Every row gives one point. Examples show where two turns around zero, p and q, send a point. Where does a point land after both, in the order given? Backwards means that the second turn is done in reverse. Each puzzle has new turns, and all numbers are rounded.

Turn p:
-42	20	37 -> 52	23	-17
31	-1	4 -> -11	-29	-4
-31	42	-43 -> -24	55	-32
43	-62	1 -> -19	-49	54
Turn q:
28	46	36 -> 10	-27	58
45	-15	-56 -> 54	-23	-44
-53	19	9 -> -21	49	21
-20	-56	37 -> -65	-10	-25
0	5	-26 -> 22	11	-11
Where do these land?
p, then q: -33	20	-3 -> 33	2	20
q, then p: -12	-18	-59 -> -56	3	-28
p, then q: 68	14	57 -> -12	-25	-85
q, then p: 16	0	-35 -> -33	-19	-2
p, then q: -38	-16	41 -> 17	-52	19

Turn p:
-10	-15	8	-34 -> -16	23	-25	-11
-19	-1	-27	-24 -> -22	-15	-31	1
27	-42	37	47 -> 63	21	29	-29
-66	35	-21	-29 -> -74	-32	-14	-12
44	-18	15	43 -> 59	9	27	6
50	3	-21	37 -> 50	-16	15	36
-24	39	10	-41 -> -60	12	0	11
Turn q:
26	28	35	7 -> 46	20	-1	13
31	1	-23	-35 -> 7	1	30	-42
-27	24	-50	38 -> -55	34	17	28
-10	-42	-35	16 -> -48	-1	-22	-22
-19	-11	73	-26 -> 50	-54	-24	22
Where do these land?
p, then q: -32	-14	-10	-13 -> -23	-23	17	-12
p, then q: -55	-13	49	-16 -> 10	-54	50	18
p, then q: 76	32	32	-9 -> 34	63	-14	51
p, then q: 15	28	0	20 -> 15	5	-32	11
q, then p: -18	0	-33	-33 -> -12	26	-2	-41
q, then p: 14	-33	-39	52 -> -60	-41	-12	9

Turn p:
4	28	-36	-34	-46	-6 -> -43	-27	33	18	-29	24
-1	37	-9	-10	-16	21 -> -30	-21	-6	11	-24	-11
18	-8	10	11	37	-9 -> 8	34	-2	-9	20	-20
2	-36	-1	40	9	3 -> 20	-2	-11	-33	37	4
-14	-54	-1	8	21	18 -> 25	7	-28	2	44	23
2	13	5	-24	-56	9 -> -17	-22	1	-1	-47	32
7	4	19	0	25	-11 -> 12	26	0	1	-1	-19
-19	16	13	9	26	-24 -> 26	6	14	11	0	-33
Turn q:
2	-11	-35	9	-6	-72 -> 12	-13	25	41	12	-62
25	15	22	5	6	24 -> -18	14	7	0	-9	36
-2	-50	-12	19	-14	-16 -> 22	15	-2	9	46	-23
26	-11	-4	-31	2	-9 -> 25	2	34	-3	-7	4
-13	10	23	-8	27	25 -> -10	17	-17	-26	-26	13
-5	27	-17	-3	7	22 -> 1	-17	-20	7	-24	18
-33	21	23	8	-22	25 -> -32	-21	-27	-29	7	13
Where do these land?
q, then p: 5	1	-22	14	-38	-19 -> 28	18	-6	-14	34	-7
p, then q: -16	36	16	-42	2	5 -> -28	-18	-10	23	42	-6
q, then p backwards: 9	-4	-27	1	11	0 -> -23	-1	14	-13	7	-3
p, then q: -15	2	76	24	23	-10 -> 8	-30	63	46	-5	11
q, then p: -15	-16	-14	-12	0	-12 -> -4	22	20	-7	2	5
q, then p backwards: 2	-8	-21	-41	-42	7 -> -36	-19	-11	34	-25	-19
q, then p backwards: -4	-1	7	33	21	23 -> 19	-13	11	-23	13	28
p, then q: 34	-10	-16	23	23	5 -> 4	-3	-4	-12	-44	-21

Turn p:
17	11	-14	-25	-3	-9	-50	23 -> 6	20	-19	25	5	32	32	29
29	-7	-3	0	12	2	-26	-25 -> 3	3	-15	24	-29	-12	0	23
1	15	-13	11	3	25	14	21 -> 31	-4	17	1	6	14	-7	-14
8	-27	18	-14	-5	-11	41	-5 -> -7	-17	-10	-42	-14	-21	10	-16
-10	17	-28	-16	-5	23	-15	-18 -> 13	-8	11	8	11	11	-16	41
-37	-31	7	25	2	-27	23	2 -> -43	-25	9	-6	12	-11	-3	-38
2	-19	26	4	9	30	-14	-2 -> -6	12	29	2	-34	-2	6	2
-40	19	28	-13	15	-67	19	28 -> -33	19	-12	-16	64	-24	34	-33
10	-1	9	28	-32	38	9	-13 -> 9	6	13	-13	-32	16	-44	-7
21	24	-29	0	3	-5	-1	-13 -> 26	-6	-24	16	9	-3	-13	15
Turn q:
-17	8	19	6	20	14	-45	22 -> 5	18	5	-44	-3	27	-7	27
-11	2	4	-2	-41	-2	35	0 -> 2	-21	-24	38	-22	5	-1	-8
2	53	0	-9	2	15	19	-5 -> 10	-24	30	-3	-36	8	12	-20
9	-49	-33	-20	-18	-14	5	9 -> 10	14	-20	39	48	-3	3	-3
27	-5	19	11	17	-2	-46	17 -> -12	3	19	-31	24	3	-9	42
8	-9	25	17	29	-7	-27	16 -> -16	8	8	-35	14	1	-26	22
1	-39	-25	-13	-35	-18	4	-34 -> -7	21	-26	47	18	-24	27	1
-16	42	4	11	23	-13	9	3 -> 11	3	25	-15	-36	-4	-21	-13
2	-20	-34	18	-14	9	23	-15 -> 19	-10	-27	14	11	-31	14	-17
-6	17	21	-20	16	18	22	-13 -> -21	-10	10	-10	-19	17	8	-31
Where do these land?
p, then q backwards: 5	-76	4	-14	6	-11	-2	36 -> 5	29	27	-23	-15	55	17	-43
q, then p: -14	25	9	32	10	-5	-18	-16 -> -8	16	-25	-27	16	23	12	9
p, then q: 12	-61	-21	-17	1	-8	-1	-19 -> 13	6	-54	35	21	9	-8	-4
q, then p: -17	12	-20	17	-50	10	-6	30 -> 31	-16	-23	8	-33	36	3	-21
q, then p: -25	12	-21	9	1	-18	7	3 -> 7	18	-30	8	-7	7	-15	6
p, then q backwards: 43	22	19	-11	1	-2	15	-2 -> -37	-3	-28	27	3	4	-10	-7
q, then p backwards: -22	21	44	3	2	1	12	-13 -> 10	-41	17	13	-27	6	-8	-11
q, then p: 0	20	-11	11	16	25	8	-5 -> -4	-7	-17	-25	-15	-12	6	15
q, then p: 17	25	-3	-29	12	8	-15	-13 -> -1	17	18	-33	-6	-21	-3	-13

Turn p:
3	-28	6	-5	9	-7	-15	14	43 -> 7	-27	5	-2	-41	-26	-7	4	-6
16	9	18	3	-17	-22	9	-1	-13 -> 17	-8	-7	-14	23	15	-7	5	-17
16	-32	-25	1	0	36	23	11	-8 -> -8	9	-17	-20	-27	14	30	11	34
15	-23	-4	-20	12	29	-29	1	10 -> -8	-3	-9	2	-22	-35	35	2	1
-19	17	3	-14	-28	-18	-8	3	0 -> 34	6	10	20	15	-1	-10	-5	-6
-3	48	10	5	2	-19	8	2	9 -> 1	-17	22	9	27	16	-17	-26	-11
-9	22	3	-3	1	-24	31	-28	-14 -> -5	0	-20	15	28	28	-28	-9	-2
-1	-7	-23	6	17	-7	-47	9	8 -> -14	-2	29	22	-17	-22	14	25	-15
-3	-35	6	4	27	37	30	16	-26 -> -25	34	-24	-35	-32	14	14	-10	11
-14	28	8	24	-22	-5	-2	-26	-9 -> 2	8	11	1	45	-3	-24	4	10
Turn q:
24	-1	0	-3	12	-12	-29	-13	-2 -> -9	-17	-12	-15	13	-5	-28	6	-12
-5	2	12	33	-7	-13	6	-13	20 -> 17	5	2	28	11	-17	-18	-10	13
25	18	-7	-7	20	-19	26	6	-16 -> -14	11	10	-11	-23	23	-27	-20	-8
-27	-5	0	21	-1	-21	-12	11	4 -> -6	21	-17	20	18	-17	6	-9	-3
-26	-16	38	-5	-2	41	-20	9	4 -> 20	-34	-14	10	21	6	48	0	0
24	29	-42	13	11	-3	20	-3	-17 -> -30	8	21	-16	-37	-13	-25	-15	9
18	-15	-33	-31	17	12	37	-15	-28 -> -9	13	27	-55	-18	26	-1	-2	19
0	16	13	-19	-12	-8	-23	-22	-13 -> 7	-12	13	-10	14	-9	-5	10	-36
0	-16	1	16	-29	-3	5	23	9 -> 19	17	-24	15	-16	-9	7	10	9
-32	-13	18	-18	-9	28	-10	16	40 -> 7	-14	-6	32	18	15	42	30	11
Where do these land?
q, then p: 1	-6	-20	-6	-17	11	-7	-9	-10 -> 22	-6	-4	5	-8	13	0	-10	-14
q, then p backwards: 11	-7	-12	8	3	29	39	10	9 -> -8	-10	-30	1	-5	23	23	21	19
p, then q backwards: -21	-13	-10	9	-25	-3	2	13	20 -> 19	-4	-4	9	-21	6	25	-16	12
p, then q: -16	-15	15	8	-10	-9	-7	6	-26 -> -17	-10	3	-2	-19	1	-3	-4	-30
p, then q: -20	53	38	-7	-13	-9	-16	8	-22 -> -7	-33	17	-25	21	7	-30	-44	-19
q, then p: 42	-9	-10	-39	19	1	-13	3	3 -> 18	31	3	10	-30	-20	34	-9	8
p, then q: -21	3	-11	16	76	-7	-8	-8	26 -> 24	21	-3	18	42	-48	41	-8	-18
p, then q: 41	-7	-5	5	-28	-8	-11	2	-12 -> -7	9	-16	-13	-24	40	5	-6	12
q, then p: -15	10	-11	-5	17	-18	21	-11	16 -> -13	5	17	-8	12	-21	-15	-24	-4
q, then p: -3	-8	27	9	-22	13	-1	-13	-4 -> -7	-23	-16	-16	-1	12	11	15	-10
